Every row gives one point. Before rounding, the points of a table are all equally far from one centre. They may lie mostly on one side of it. Where is the centre, to within rounding?

Points (5 x 2):
[[ 1.8  1.0]
 [-0.6  9.5]
 [ 2.6  2.9]
 [ 1.8  7.3]
 [ 1.4  0.4]]
Centre: [-3.3  4.1]

Points (9 x 6):
[[-2.2 -6.0 -4.5 -7.8  6.1 -2.1]
 [-6.0  4.2 -4.3 -5.8 -0.7  0.7]
 [-1.7 -8.8  2.9 -1.9  4.9 -4.7]
 [-1.8  1.8 -6.2  1.2  0.5  1.9]
 [ 6.4  0.1 -1.5 -2.9  4.3 -1.4]
 [-1.2 -5.8 -4.4 -3.1  4.9 -6.9]
 [-4.5  0.2 -8.0 -1.7  2.5 -0.9]
 [-1.2 -0.5  2.5 -0.3  8.9 -1.4]
 [ 1.1 -6.9  0.7 -2.1  7.7  0.4]]
Centre: [-1.7 -1.9  0.2 -3.6  0.6 -1.2]

Points (18 x 11):
[[ 3.1  0.6  3.2  4.5  2.1 -2.2 -3.4  1.4  4.2 -4.6 -2.1]
 [-4.2  3.5 -5.0  2.0  7.0  3.5 -4.7 -2.8  8.0  2.1  3.8]
 [ 0.1  0.2 -8.7  1.7  3.1 -1.3  0.8  2.0  6.8 -4.1 -1.2]
 [ 3.9  5.9 -3.8 -5.2  3.6  2.3 -2.9 -1.6  6.7 -5.2  2.8]
 [ 3.9  2.6 -3.5  2.3  5.6  5.8 -1.7 -3.6  7.3 -6.0  4.8]
 [ 2.5  4.7 -2.3 -0.1  4.9  4.8  0.2  1.6 11.1 -1.8 -1.4]
 [-0.5 -8.0 -3.3  2.3  3.7  5.5 -2.2 -0.1  2.9  0.4 -1.3]
 [ 5.7  3.3  0.9  2.6  7.1  7.0 -0.3 -1.5  4.8 -4.2 -3.5]
 [ 3.8  6.1 -4.4  3.6  3.1  5.6 -0.8  0.4  7.6  2.7 -1.2]
 [-7.6 -1.2 -0.1  1.3  6.5  5.9 -2.5 -0.9  6.1 -3.4  4.5]
 [ 0.9  0.7 -0.3 -1.2  6.3  2.6 -0.4  7.5  4.0 -1.4  5.7]
 [ 1.2  8.9 -2.7  1.3  5.6  3.3  4.0  1.8  4.5 -0.2 -2.6]
 [-0.7  5.0 -3.6  0.8  5.1  8.3  4.8  0.6  5.2 -4.0 -3.3]
 [ 0.2  2.2 -6.3  2.1  7.9  6.4  3.4  2.0  4.1 -4.5  4.4]
 [ 1.0  3.4 -7.5  3.4 -1.5  3.5  2.1 -2.4  5.9 -4.0 -1.8]
 [ 3.6  3.2  2.8 -0.9  7.0 -1.5  1.4  0.3  6.5 -5.0 -0.5]
 [ 0.8 -0.9  0.5 -0.4  4.9  5.0  0.0  3.7  7.5 -8.4  0.6]
 [-0.4  0.6 -2.8 -1.8  8.2  6.5  1.1 -2.2 10.2 -1.6  0.8]]
Centre: [-0.6  1.7 -1.8  0.2  3.6  3.0 -1.6 -0.6  2.2 -1.6  0.4]
